Every row gives one point. The points of each table are mixes of a few directions, plus a little noise. How many directions does each table use, and how many do they share? Where both have some left over, give the other angles between the two spaces (their principal angles), to ten degrees, smallest first.
In the rows, 128 means zero.

First (7 x 2)
[[159 156]
 [108 110]
 [ 75  80]
 [111 112]
 [209 203]
 [ 80  83]
 [155 152]]
Second (6 x 2)
[[117  92]
 [ 93  17]
 [131 136]
 [145 183]
 [141 170]
 [141 170]]
Directions: first 1, second 1, shared 0; angles 30

First (7 x 4)
[[ 71 135 161 126]
 [ 95 108 157 131]
 [140 229  68 122]
 [ 91 115 111 178]
 [ 86 154 158 107]
 [185  41 145 127]
 [229 114  97 106]]
Second (5 x 4)
[[148 129 186 135]
 [151 101 143 161]
 [161  76  77 149]
 [ 69 215 121  26]
 [111 120 113 169]]
Directions: first 3, second 3, shared 2; angles 60

First (9 x 9)
[[100 118 116 155 112 142 112 162 126]
 [111 122 121 144 118 137 118 148 127]
 [ 73 109 105 180  97 155  96 194 125]
 [142 133 133 115 135 121 136 112 129]
 [229 164 170  32 184  78 187   7 134]
 [ 97 117 115 157 111 143 110 165 126]
 [103 119 118 152 114 140 114 158 126]
 [175 145 147  83 154 105 155  72 131]
 [123 126 126 133 125 130 125 134 128]]
Second (8 x 9)
[[132 108  91  57 152  85 159 109 101]
 [ 98  94 150 183 143 141 138 179 153]
 [ 96  88 103  97 138 112 147 128 135]
 [138 148 149 162 117 147 112 134 135]
 [153 141 151 156 146 125 136 154 116]
 [ 60  90 114 138  94 161 106 119 179]
 [193 162 150 131 166  98 151 147  81]
 [154 191 116  98  69 156  75  52 126]]
Directions: first 1, second 3, shared 0; angles 40

First (10 x 14)
[[106 130 213 138  96 136 125 179  52 139 156 197 169 100]
 [150 113  84 104 115  64 144 106 128 157 167 167 111 127]
 [ 67 132 118 149  88 106  79 119  90 126  83 108 193 206]
 [179 140 160 134 133 164 164 151 140 106 159 149  80 103]
 [193 140  78  48  69 125 108  46  79  91 146 126  78 143]
 [ 71 114  83 116 105  69  91  92 105 156 102 116 184 175]
 [117 133 158 146 162 179 190 125 193 110 119  94 115 128]
 [158 136 112 155 153 147 141 142 178 111 121 104  91 138]
 [116 123 147 182 156 113 103 201 131 153 124 148 147 109]
 [124 119 128 107 203 176 137 117 184 132 104  70 112  52]]
Second (10 x 14)
[[127 135 166 119  86 131  99 146  54 122 141 167 149 123]
 [139 137 123 226 153 119 151 198 200 125 122 128 109 183]
 [138 134 117 211 156 120 152 185 199 127 121 122 109 175]
 [130 141 185 138  68 129  89 173  30 118 146 190 156 135]
 [115 110  97  23 141 137 130  29 119 138 122  88 129  68]
 [125 117  88 108 166 128 152  88 188 135 116  84 110 116]
 [129 137 167 132  87 129 100 155  58 121 140 170 148 131]
 [125 111  56 110 201 127 176  69 249 140 105  50  93 117]
 [124 125 132  94 117 132 118 105  98 129 131 130 136 108]
 [127 132 148 121 105 130 112 135  86 125 135 149 140 124]]
Directions: first 6, second 2, shared 2
